Every row gives one point. The points of each table are mixes of a few directions, plus a little noise. How many directions does each table use, and how many do they share? Where both have some left over, give the other angles between the two spaces (their principal angles), to ten degrees, smallest first.
In the rows, zero is written as 128.

First (4 x 2):
[[147 189]
 [121 104]
 [124 115]
 [120 103]]
Second (6 x 2):
[[167 145]
 [ 92 113]
 [168 145]
 [104 117]
 [ 88 111]
 [150 138]]
Directions: first 1, second 1, shared 0; angles 50

First:
[[143 175 115 110]
 [109 132 137 149]
 [154 103 117  96]
 [174 152 109 102]
 [111  99 145 168]
 [ 76 107 145 144]]
Second, 7 rows:
[[178  78 150 139]
 [108  87 126 116]
 [174 147 140 142]
 [113 174 121 178]
 [ 98 152 116 124]
 [117 137 122 101]
 [107 120 121  95]]
Directions: first 3, second 3, shared 2; angles 30

First:
[[163 116 102 125 139 120 145 141 109]
 [ 66 151 173 146 101 143 107 113 165]
 [143 175 143 146 129 147 139 173 146]
 [119 134 127 134 132  65  70 109 145]
 [107  86 116 152  99 125 156 108 119]
 [112  87 125 102 125 165 156  97 105]
 [152 143 119 128 140 109 116 144 128]
 [ 92 138 146 171  95 112 120 128 156]
 [147 102 118  78 151 185 165 117  91]
 [181 148 109  98 168 107 106 148 115]]
Second (7 x 9):
[[123 114 129  95 146 121  96  99 118]
 [147 150 137 159 134 126 102 167 129]
 [ 98 156 123 140  91  87 176 113 180]
 [ 91 109 140 105 119 145 132  88 131]
 [176 138 126  95 167 182 138 161  95]
 [150 138 127 181 116 140 143 180 123]
 [111  91 114 121 122  94 110  87 121]]
Directions: first 4, second 5, shared 4

First (8 x 14):
[[189 110 160 141 115 111 174 165 130  89 105 157 149 189]
 [ 92 127 136 115 122 102  94 111 149 146 119  90 132 105]
 [101 144 119 123  97 152 108 129 132 134 111 123 153 152]
 [170 102 135 122 138 139 182 158 144 119 128 140 129 132]
 [ 93 148 112 138 153 114  65  95 107 131 132 116 115 108]
 [ 99 136 151 156 121 153  73  94 138 134 155 116 142 115]
 [ 94 148 121 120 100 111 120  93 108 156 153 124 104  97]
 [186 106  88 107 178 142 208 177 115 115 122 159 101 123]]
Second, 11 rows:
[[120 130 124 123 125 134 131 125 133 135 131 124 126 121]
 [130 113 153 113  71 118 142 148 143 138 109 114 159 148]
 [118 154  72 134 188 132  93 117  78 117 128 147  94 120]
 [143 129  92 134 189 151 151 112  96 135 177 154  74  72]
 [142 112 131 116 108 131 159 142 120 142 139 133 125 113]
 [108 129 112 102  94 139 141 135 128 155 124 117 133 116]
 [126 119 175 129  81 114 126 135 170 122 105 108 169 163]
 [110 136 184 144  93 102  85 124 186 100  79  99 185 195]
 [158 138 105 161 205 111  92 124  74  86 129 161  99 141]
 [125 137 109 138 176 149 134 104 128 131 162 138  93  89]
 [129 112 154 113  78 128 154 141 152 145 124 114 150 130]]
Directions: first 6, second 4, shared 3; angles 40

First (11 x 24):
[[164 159 137 151 159 131 132 146  96 143 156 175 124 139 129 100 150 135
  132 159 154 137 110 146]
 [157 146 131 142 122  94 122 133 104 149 147 165 119 138 136  98 128 131
  158 175 134 121 119 155]
 [183 167 138 160 137 126 141 133 103 137 192 174 114 140 142  68 139 131
  128 167 126 104 107 156]
 [160 152 136 149 133 165 153 122 133 109 190 132 118 129 139  85 136 126
   89 118 105  97 115 131]
 [127 105 128  89 143 111  99 116 195 137 139 118 166 104 145 117  97 125
  163 133 146 115 119 119]
 [ 90  89 119  90 114 108 105 115 171 128  88  92 149 111 128 161 101 123
  151 111 129 132 141 110]
 [ 87 106 121 112 135 105 109 143 106 144  49 125 135 132 106 189 135 132
  153 127 160 178 143 119]
 [150 155 135 156 142 173 157 133 109 110 167 136 114 136 127 106 150 129
   82 112 116 119 119 128]
 [135 144 126 156  95 124 148 127  85 122 132 131  94 145 124 122 139 127
  111 134  96 118 137 142]
 [ 87 115 117 139  79 122 143 125  87 114  71  96  95 142 108 176 135 124
  108 104  92 141 159 123]
 [ 67  70 120  63 151 148 100 115 218 115  78  65 180  92 124 186  98 123
  132  68 149 146 138  78]]
Second, 9 rows:
[[118  89 129  59 187 129  82 118 233 143 130 110 202  86 144 130  90 130
  176 119 181 135 112 106]
 [142 128 144 136  95 103 122 143 102 133  91 146  97 119 124 146 109 139
  150 127 143 131 166 155]
 [119 141 155 187  96  85 102 192 132 105 103 226  96 135 123 172 157  97
   75 124 194 127 105  52]
 [104 123 116 143  87 116 137 118 122 112 126 111 111 142 127 136 135 112
  102 123  88 111 124 107]
 [141 146 119 138 134 148 155 115  82 135 145 113 116 145 123 106 142 139
  128 141  95 132 132 162]
 [144 126 125  90 208 136 105 126 158 162 149 138 185 117 135 104 126 141
  178 159 176 154 100 141]
 [118 131 107 128 128 123 139 108 109 137 143 108 133 149 127 111 142 124
  134 152  92 128 112 135]
 [128 133 123 132 125 163 153 113 121 113 146  98 121 131 126 118 133 130
  100 106  93 118 133 133]
 [139 135 134 141  93 151 157 119  93 112 120 102  90 127 122 129 119 140
  110 100  90 116 168 160]]
Directions: first 4, second 5, shared 3; angles 70

First:
[[110 143 117 150 100 131 130 113 127 163 114 103  82 139 101 108 128 192
  122 152 102 148 108 130 118 139 151 180 145  63 124  99]
 [135 123 103  82 139 113 132 146 135 118 131 138 141 131 167 144 158 117
  129 141 147 102 125 133 140  98  69 113 138 182 100 168]
 [134 132 140 109 139 145 156 136 107 148 143 137 110 111 194  92 139  95
   87 114 102 127 148 101 134 142 107 100 129 147 146 139]
 [114 101 107 117 121 144 121 145 125 142 144 154 136 125 134 134 151 118
  119 150 145 120 146 118 152 120  96 140 151 142  86 146]
 [150 110 122 125 138 129 127 135 127  98 128 131 138 108 131 143 126  90
  130 116 135 134 125 124 124 101 100 114 131 148 119 165]
 [145  92 103 139 120 153 133 137 114 123 131 129  99  90 131 126 137  98
  104 131 113 158 125 103 127  95  80 149 162 111  93 178]
 [126 125 151 143 138 120 107 124 140 102 131 141 177 140  92 153 105 111
  160 112 158 117 140 144 130 142 169 105 100 144 144 105]
 [ 94 156 126 162  92 125 122 104 133 176 110  99  84 158  78 107 121 224
  133 158 104 144 107 140 118 159 186 193 136  43 134  64]
 [145 170 185 126 165  91 124 111 144  81 120 118 185 152 124 144  87 107
  169  78 145 103 127 159 108 156 195  56  59 172 207  87]]
Second:
[[121 122 122 119 126 133 127 136 127 136 135 140 134 131 138 128 140 124
  124 136 135 120 138 125 139 129 116 128 134 140 115 132]
 [108 109 110 100 126 140 126 149 126 152 149 161 144 133 155 129 160 119
  116 151 148 104 155 118 159 130  95 128 145 159  91 139]
 [123 123 123 121 127 131 128 133 127 134 134 137 132 129 135 128 136 125
  124 134 133 122 135 125 136 129 120 128 133 136 119 131]
 [182 180 175 201 134  96 134  71 134  64  71  37  87 114  54 127  44 153
  161  65  73 191  55 154  43 122 218 127  82  43 227 100]
 [131 131 131 132 128 126 129 125 128 124 125 123 126 127 124 128 123 129
  130 124 125 131 124 130 123 128 133 128 125 123 134 126]
 [140 139 138 145 129 121 130 115 129 114 115 107 118 125 111 127 109 134
  135 114 115 142 112 134 109 127 149 128 117 109 150 122]
 [ 99 101 103  90 125 145 125 158 125 162 158 177 150 135 167 129 173 115
  110 162 157  93 167 114 173 132  80 128 152 173  75 143]
 [151 149 147 158 131 114 130 105 131 101 104  90 111 122  97 126  93 138
  142 102 105 155  98 139  93 125 166 128 109  93 169 116]
 [ 97  99 101  86 124 146 124 160 125 163 160 179 151 136 170 129 176 114
  109 164 159  93 170 114 176 131  77 129 154 176  72 144]]
Directions: first 5, second 1, shared 1

First:
[[ 49 139  53 171  95 192  98  51 122 131  78  84 103 116 101 166 123  93
  144  64  82 175  46 160  86 156 119 167 117 177  64 128]
 [163 110 133 105 135 153 115 150 138 135 138 169 127 113 141 132 127 137
  128 155 149 123 127 132 153 130 108  88 142 122 141 138]
 [184 112 164  95 146 114 134 175 137 130 156 172 139 125 147 113 130 149
  121 173 161 104 164 116 161 117 121  87 141 102 164 134]
 [114 129 112 135 122 144 120 113 128 129 118 122 122 124 123 137 127 121
  132 117 120 138 110 135 121 134 124 133 127 138 115 129]
 [156 140 190 118 149  40 171 170 121 117 160 117 152 157 136  89 134 149
  113 151 143  92 203  95 135 100 160 142 120  92 170 115]
 [121 122 106 130 121 161 112 115 132 133 117 135 120 116 126 142 126 121
  133 122 124 140 101 140 127 139 115 120 132 140 114 133]
 [130 115 103 123 121 177 104 118 136 136 118 149 117 109 130 146 125 123
  135 129 130 142  94 144 135 141 106 106 137 141 115 138]
 [191 120 190  94 155  72 154 191 132 124 169 161 149 140 149  96 132 156
  114 179 165  89 197 101 161 104 137  99 135  87 181 127]
 [116 134 126 136 126 121 131 120 125 126 124 114 128 133 124 127 128 124
  128 119 121 130 127 127 120 128 134 141 123 131 123 125]
 [ 57 158 104 173 110 106 140  77 111 119 101  56 123 147 103 131 129 106
  132  72  86 147 110 130  81 131 155 197 104 149  93 112]]
Second, 11 rows:
[[142 128 108 132 114 146 139 197 119 101 141 147 106 106 141 121 110 173
  142 122 160 140 127 160 133 127 102  87 131 185 117 133]
 [106 113  92 115 101 163 122  95 140 101 134 125 136 167  69 128 169 101
   98 131  93 150 149 136 161  70 129 141 145 122 134 129]
 [ 84 175 147 175 157  66 111  61 105 155 105  84 131  92 147 112 128  95
  149 118 106 111  80 109  58 183 147 173  93  89  92 129]
 [146 114 129 114 119 119 135 153 147 124 134 139 115 149 128 151 119 139
  110 143 132 125 149 130 129 104 122 121 135 136 141 129]
 [114 111 105 114 101 156 141 119 137 104 132 117 136 175  83 132 149 119
  104 114 105 147 161 131 161  77 138 146 143 139 142 119]
 [110 160 153 157 164 122 117  95  89 156 113 110 152  73 164  89 121 119
  176 101 138 118  80 113 109 206 142 137 106 108 106 123]
 [169 119 170 118 140 121 167 200 119 147 127 129 133 128 184 135  73 179
  154  98 175 115 147 117 138 165 141 115 126 165 151 108]
 [127 125 135 125 123 103 136 123 142 132 125 116 122 154 124 148 124 123
  111 132 116 122 144 119 115 111 137 148 126 121 136 124]
 [ 91 169 124 166 160 114  80  55 100 146 117 123 135  56 137  90 154  88
  158 141 114 121  56 127  87 186 119 130 106  81  83 147]
 [155  97 124  93 124 188 126 140 135 126 139 161 148 138 116 123 141 131
  124 134 139 136 146 128 190 112 122  99 153 126 155 128]
 [163  98 121  98 105 110 133 169 175 116 142 157  95 171 117 179 121 141
   81 174 129 122 168 137 127  67 108 111 145 136 151 138]]
Directions: first 2, second 5, shared 1; angles 50

First:
[[131 100 160 106 136 134 115 117 136 113 119 147 139 112 134 141  80 146
  127 134 155 121  99 103 169 112  97 113 154 112 182 151]
 [120 194  55 176 113 117 160 153 110 160 147  84 104 173 118  94 237  89
  125 114  66 147 198 186  35 164 195 157  71 162  10  75]
 [ 98 140 146 102 104 104 126 155 170 119 113 143  78 112 113 123 122 114
  147 108 163 115 114 151 128 119 119 118 100 134 125 114]
 [133  92 171 107 124 127 104 115 141 113 117 153 131  82 123 158  70 142
  145 132 169 110  79  95 178 109 102 128 150 120 175 160]
 [139 143  96 150 144 142 144 122 101 139 141 108 152 167 141 111 162 129
  106 136  88 146 164 136 101 142 144 128 132 127 108 116]
 [146 131 104 149 148 146 138 114  97 137 141 112 162 158 142 119 147 135
  107 140  92 144 154 123 115 139 138 129 143 123 122 127]
 [140 101 152 127 121 127 107 114 127 124 125 140 135  83 118 159  95 134
  148 133 150 113  91  99 158 120 124 147 140 130 141 155]
 [118 124 141 107 134 129 130 133 142 118 121 138 124 139 135 119 110 136
  119 126 141 128 125 130 141 119 105 104 135 116 160 127]]
Second, 9 rows:
[[130 111 147 117 129 129 119 122 134 120 123 138 131 112 128 139 101 135
  132 131 145 122 109 113 151 119 114 124 140 122 153 142]
 [128 121 135 123 128 129 124 126 130 125 126 133 130 121 128 133 117 131
  130 129 135 126 120 122 137 124 122 127 132 125 138 134]
 [123 169  81 156 126 126 152 142 115 146 141 101 120 168 128 102 194 109
  117 122  85 144 177 163  72 149 163 137  99 143  65  94]
 [125 153  99 145 127 127 142 137 119 140 136 110 124 153 128 111 169 116
  122 124 101 138 159 150  93 141 151 134 110 137  89 106]
 [135  58 209  81 131 132  88 103 152  95 107 176 141  59 128 175  14 162
  147 139 202 100  43  66 226  90  66 112 178 102 237 187]
 [127 144 109 139 127 127 138 134 122 136 133 117 125 145 128 117 155 120
  123 126 110 135 148 143 105 137 144 132 117 134 103 114]
 [130 108 150 115 129 129 117 121 135 119 122 142 132 110 128 141  97 137
  134 132 149 121 105 111 155 118 111 124 141 120 158 145]
 [130 111 148 116 129 129 117 122 135 120 123 140 131 111 128 140  99 137
  132 131 147 121 107 112 153 119 113 124 141 122 155 143]
 [124 175  74 160 126 126 155 145 111 149 142  95 119 174 128  96 205 105
  115 121  78 147 185 170  63 153 170 138  95 146  54  88]]
Directions: first 3, second 1, shared 1

First, 8 rows:
[[126 111 122 164  66 129 168  91 124 149 147 116 205 167 126 124 154 147
  164  54 167 132  95  80 167 134  39 144 160 149 171 111]
 [116 175 130 102 110 132 105 107 169 119 123 122 131 127 105 131 150 122
   97 160 138 160  92 144 107 145 131 147 160 142 133 135]
 [116 106  97 179 115  98 146 132 126 113 135 167 160 156 156 104 120 159
  150 122 117  76 123 131 168 159 147 154 103  88 134 161]
 [122 111 120  79 129 109 102 106 126 172 116  87 113  80 107 138  79 116
  163 119 111 147 141 132 108 114 110 121 155 121 136 100]
 [105 146 152 116 193  89 132 152 134  90 132 176  85 158 160 115 111 148
  123 138  93 109 154 123 120 129 178 118 117 113 106 150]
 [127 147 134  94  93 160 108 111 156 147 122 124 148 131 134 136 153 124
   86 161 158 144 108 156 100 119 152 150 138 163 123 163]
 [173  76 119 139 138 176 123 167  73 155 115  89  94  68 115 146 111  92
  132 139 124 121 172 145 126  93 132  91  80 123 105  99]
 [136 151 151 150 176 128 140 163 116  79 133 142  87 136 119 128 147 120
  112 132 114 137 141 111 130 128 132  99 113 126 112 106]]
Second:
[[128 141 135 146  67 152 111 111 139 119 162 121 194 190 168 139 168 118
   92 111 206 152  45 122 184 119 120 200 147 136 130 209]
 [128 125 127 108 124 109 122  97 115 155 110  94 140  89  79 137  80 143
  162 120  96 133 136 120 102 127 120 114 172 134 137  97]
 [140 114 142 125 130 146 107 123 104 139 129 107 158  90  88 135 100 106
  126 112 125 129 147 129 108 121 112 124 125 119 117  95]
 [131 118 128 122 162 124 133 144 120 129 114 135  97  95 109 122 111 124
  138 135  93 114 177 133  99 131 130  91 106 120 121  84]
 [132 110 126 117 198 119 143 163 114 128 100 148  59  67  97 114 101 122
  148 146  59  99 223 139  74 136 135  54  82 113 116  43]
 [124 129 121 131 155 121 145 152 139 114 123 155  83 135 150 117 145 133
  126 145 112 114 152 134 125 135 141 106  99 125 126 121]
 [110 143 105 130 164  95 172 159 164 103 115 179  38 166 188 107 169 161
  137 166 101 109 145 133 138 146 161  98 100 133 139 144]
 [131 131 135 125  85 135 107  93 119 145 138  93 189 131 107 143 112 127
  128 106 155 148  83 119 140 119 113 165 172 136 134 151]
 [126 130 125 123 131 118 132 123 130 132 122 125 121 124 124 127 121 137
  138 131 117 127 130 127 123 130 131 121 137 131 133 124]
 [138 125 144 137  84 159  97 108 114 135 151 101 204 136 116 143 127 104
  104 101 178 148  85 124 148 114 107 176 145 127 122 155]
 [121 142 122 142 109 130 137 135 151 109 145 149 127 184 181 125 173 134
  108 135 165 133  86 128 168 131 138 158 122 135 133 185]]
Directions: first 6, second 3, shared 0; angles 30, 30, 50

First:
[[117 170 121 176 102  96 120 162 102 160 100 209 163  87 124 115  35 190
  109 105 141  85 129  95 154 136 190 127 140 155 161 115]
 [141 100 130 112 140 140 138 126 138 127 121 100 104 137 146 131 161 125
  126 156 112 125 143 141 122 121  82 124 126  92 126 138]
 [138 113 117 121 146 125 117 140 113 153 167 142 147 116 119 142  99 113
  127 116 122 159  81  84  59 149 131 145 117 172 141 123]
 [113 117 137 107 144 139 119  99 139  94 156  88 122 149 113 127 160  81
  144 121 127 169 107 134 118 140 114 122 132 136  95 124]
 [128 128 132 126 113 133 144 127 147  99  77  96  98 139 151 120 167 144
  129 159 137  97 183 173 191  83  95 110 132  66 125 139]
 [141 165 128 152  88 129 153 128 135 141  83 149 118 135 141 125 153 172
  121 130 136  60 198 184 200  99 165 132 125  93 144 139]
 [133  88 149 106 161 151 133  94 140 134 159 105 106 149 129 125 165 102
  130 139  85 143 116 132 101 185  91 123 137 104  98 130]
 [113 167 115 150 112 104 109 147 107 134 142 173 170 104 103 129  65 134
  129  89 157 141  95  92 117 126 191 138 126 194 143 112]
 [121 118 134 125 128 129 132 127 140 106  96 104 107 132 144 118 142 136
  128 153 127 116 152 145 162 110  92 109 137  84 121 133]
 [137 117 114 105 145 133 116 129 121 134 182 114 144 130 110 150 132  83
  139 112 134 183  78  98  55 133 131 151 107 183 129 125]]
Second (8 x 32):
[[ 93 170 147 121 141 164 123 143 134  94 147 110 136  94 112 166 113  71
  147 114 192 144 105 167 128 126 129  92  89 181  37 143]
 [184  80 123 128 119  98 157 138  81 135 115 155 153 160 168  97 117 157
   85 107 102  76 135 121 134 124 145 142 142  96 202 136]
 [ 90 146 130 121 126 142 111 130 155 113 139 124 132 116 110 138 128 115
  136 131 133 152 137 129 137 152 134 123 126 134 102 118]
 [154 124 126 134 133 114 156 129 105 166 111 153 108 153 135 115 140 172
  106 143  90 101 124 121 113 128 138 140 113 152 177 130]
 [105 159 130 113 148 148 139 153 132 116 152 107 129 107 114 162 120  89
  128  95 164 127  99 157 133 156 153 102  99 170  76 133]
 [142 115 100 142 125 107  85  88 170 150 123  70  87 114 118 125 154 123
  190 143 123 173 125  91 119  85  71 153 188  51 129 108]
 [149 105 158 145 105 123 141 113  88 125  89 201 152 159 157  86 120 183
   91 180  93 102 170 121 118  91 117 142 115 139 180 145]
 [105 129 112 118 130 126 111 131 161 125 145 103 126 119 113 135 133 112
  141 110 127 148 128 116 142 160 137 131 152 100 121 111]]
Directions: first 5, second 5, shared 0; angles 40, 50, 60, 70, 90
